Each wall is flat, endless, passes through zero and stands at right angles to its row. A trip goes straight from one point to another. List the walls that it crosses, first one first.
In the rows, 128 means zero.

Walls:
(1): [ 95 115 109]
(2): [102 180 131]
(3): [146  86 158]
(4): [162 158 218]
(5): [107 118 168]
(6): [161 117 129]
(7): [ 75 133 112]
Trips:
[107 179  94] to [115 128  80] => none
[ 98  78 142] to [125 145  53] => 5, 3, 2
[134  82 117] to [ 61 126 183] => 5, 7, 6, 4, 2
[170 115 153] to [108 143 173] => 2, 6, 7

Walls:
(1): [226 137 153 102]
(2): [161 134 135  97]
(3): [102 127 189 149]
(4): [ 68  91  94 120]
(5): [194 144 121 160]
(6): [115 103 108 115]
(7): [189 125 165  37]
(8): [160 141 249 176]
(9): [167 125 104  91]
Trips:
[112 106  95  81] to [ 89 145 132 150] => 2, 7, 9, 3, 6, 8
[108  80 109 180] to [205 107 104  96] => 5, 3, 9, 1, 2, 7, 4
[203 180  78 118] to [199  63 144  81] => 6, 8
[104 139 169  51] to [109 159 148 180] => 6, 4, 9, 1, 2, 7, 5

Walls:
(1): [ 84 186 105 103 144 128 203  96]
(2): [119 122  87 148 176 148 180 102]
(3): [ 50 133  96 132 145 155 173  14]
(4): [123  80 166 113 112  62 146 126]
(5): [153  82  85 149 183  27  98  94]
(6): [ 93  83  87 110 179 131 203 215]
Trips:
[ 91 156 149 157 121 128  42  87] to [135 125 117 165  87 143 171 232] => 5, 3, 6
[157 237 171 104 138 114 113 173] to [103 102 109  82 100 144 158  99] => 3, 6, 4, 2
[123 118 124  58  92 116 176 150] to [125 133  51 153 135 151 120 143] => 2, 4, 3, 5
[102  83  96 115 157 163 109 110] to [ 76 175  93 107  51 164 211  99] => 1, 5
[159 209 137 173 163 134  93 148] to [212 189 169  81  96 192  63 123] => none
[146 142 115  91 124 134 101  75] to [108 141  65 120  95 130 144 155] => 2, 5, 6

Walls:
(1): [107 163 179 128 105 150  59 178  98 146 126]
(2): [131 128 148 132 126 168 189 185 155 100 148]
(3): [ 90 126 114 118  29  99 105  65 153  81 124]
(4): [ 79 170 144  69 155  51 167 139  64 140 146]
(5): [150 146 164 114 148 128  58 167 125 132 113]
(6): [129 125 140 161  98 128 141 106 149 155 147]
(7): [121 115 126 162 114 102 146 107 151 193 101]
(8): [138 121 154 170 151  96 135  96 180 143 110]
(9): [146 161 176 128  75  73 136 131 110 109 100]
Trips:
[177 139 215 103 132 151 116  89  76  86 142] to [134 124 149 120 176 117  78 194 104 124 153] => 2, 9
[136 125  54  70  93 145 101 108 106 125 102] to [133 154  74 205  87 152 129  97 131 134 133] => 7, 6, 8
[131 120 183 153 169 120 141 154 121 131 116] to [145 127 132 166 159 146  81 128 161 130 121] => 4, 9, 6, 2

Walls:
(1): [140 143  96  99  99 164 107  85 212 209 116 104]
(2): [113 124 189 167  85  94 128 177 149 170 122 190]
(3): [179 202 134  87 171  47  66  83 155 131  15 155]
(4): [ 71 141 150 144 107 158 124 123  92  79 170  24]
(5): [175  97  76 131  80 118 111 150 127  70 170 137]
(6): [ 86 128  72 132 141  94  95 170 160 104 101 170]
(7): [139 157 105 146 120  66 129 128 100 137  78 149]
(8): [149 145 123 116 163 174 152 176 112 189 181  27]
(9): [117 145  71  95  88  97 120  67  20  67 103 137]
(10): [126 153 108 241 123  83 116 143 221  85 139 170]
(11): [115 111 120 181 172  73  91  84 234 143  80 124]
Trips:
[ 89  69 168 110 154 163 127  72 226 115  99 146] to [152 191  96 138 227 108 153 104 115 128 119 148] => 2, 7, 1, 9, 8
[108 167 109 121 217 145 155  75  82 122 150  88] to [151  57  94 103 169 127 124 114 152  34 221  45] => 3, 5
[164  93 161  97 204  55 108 138  97 114 115  93] to [164 154 169 172 114  30 115  85 137 179 110 148] => 8, 2, 10, 9, 1

Walls:
(1): [ 98  94 122 173 191  62 231  62 183  73 106 126  96 195  57 110 174 177]
(2): [ 96 144 210 145  88 105 117 119  27 111 137  76 114 148 164 106 158 156]
(3): [ 73 143 157 135 170 189 101 124 114 127 145 148 137 106 161 161 127  96]
(4): [204 147 126 126  83 154 137 140 167 130 204  91 138 100  88 160 147 110]
(5): [164  76 210  84  88 176  94 175 161 147 183 121 135 175 140 145 178 126]
(6): [185 135  98  98 151 119 178  85 125 166 147 134 115 140  75 166  87 104]
(7): [102 176 244 117 226 119 103  94  94 121 153 144 119 115  80 118 234 113]
(8): [ 51  90  59 175 162 140 124 154 141 150  68 182 191 135  97 119 123 130]
(9): [ 29  58 145 114 126 156 141  82 184 118 160  70 111  99  42 232 133 109]
Trips:
[144 215 131 135 168  83 171  84 193 137  94 145  75 196  87  86 119  29] to [123 105 169 189  65 131 202 109  81 115 158 162  98 136  95 118  73 141] => 2, 7, 4, 9
[144 127 147  90 119 147 150 159 194 136 204 118 166 113  98  99 220 131] to [ 83 199 116  61 120  87 143 156 223 160 113 103 144 101  85  65 124 107] => 8, 6, 5
[ 98 132 169 131 182 204 147 175 134 122 146 141 132  88 113 108  95 127] to [182 124  90 147 204 198 143 113 129 135  63 182  77 183 132  84 204  83] => 9, 1, 6, 5
[137 112 216 106 178  63 122 115 102 182 142 114 150  89 132  65 195 231] to [200 114 137  77  76  83 123 132  92  84 194 104  42 138 124  77 126  51] => 4, 6, 1, 7
[122  73 147  96 150 103  80 178  44 117  49 130 136 132 128 102 150  80] to [ 93 129 139 155 140 173 110 157 100 159 128 121 137 105 154 116 137 147] => none

Walls:
(1): [112  91 114 194  79 148 118 113  84 122 246 105  92 113 136 161 154 112
  87 124 152  86 114 132]
(2): [157 147 145 146 130 131  61 157  78 103 167 121 225 114  92  71  94 146
 109 154 180 130 116 163]
(3): [162 134 132 103 128  99 117  95  40 116 155  87 154 152   7 157 187 149
  83 124 103 200 140 149]
(4): [115 147 131 195  67 159  93 144 110  33  45  84 186 168 144 172 105 118
 162  96 121 147 192 108]
(5): [134 142 114 132 172 132 129 177 138  79 140  56 118 106 100 110 164 107
 152 222  80 218 163 135]
(6): [ 96 130 162 119 130 106 123 169 104  70 138 201 140  99 137 188  85 150
  57  42 103 164 173  83]
(7): [174  80 109 153  94  75 113 150 154 155 175 104 124 155 113 126 128 140
 174 113  86 200 151 149]
(8): [103  61  90  98 135 151 132 111 150 159 139 134 153  81 114 141  47 100
 155 104 178  90 111 107]
(9): [149 140 230 172  87 212 120 153 162  81 182 104 118 131 130 161 135 151
  98 162  70 170 110 175]
Trips:
[224 110 113 118  60 112 152 222 176 135 134  58  53 110 134 132 110 141
 109 190 116 116  62 140] to [154  83  54 172 122 106 104  81 113 146 137 139 137 116 128 156  68  94
 107 175 130 148 142 132] => 8, 2, 9, 3, 4
[126 107 121 126  92 139  69 122  89  70 171 164  63 136 100 215 190 118
 166 175 149 110  56 116] to [181 134  73 139 151 152 108 141 149 171  86 102 128 113 155 137 153 157
 117 164 123 114 115 123] => 3, 9, 1
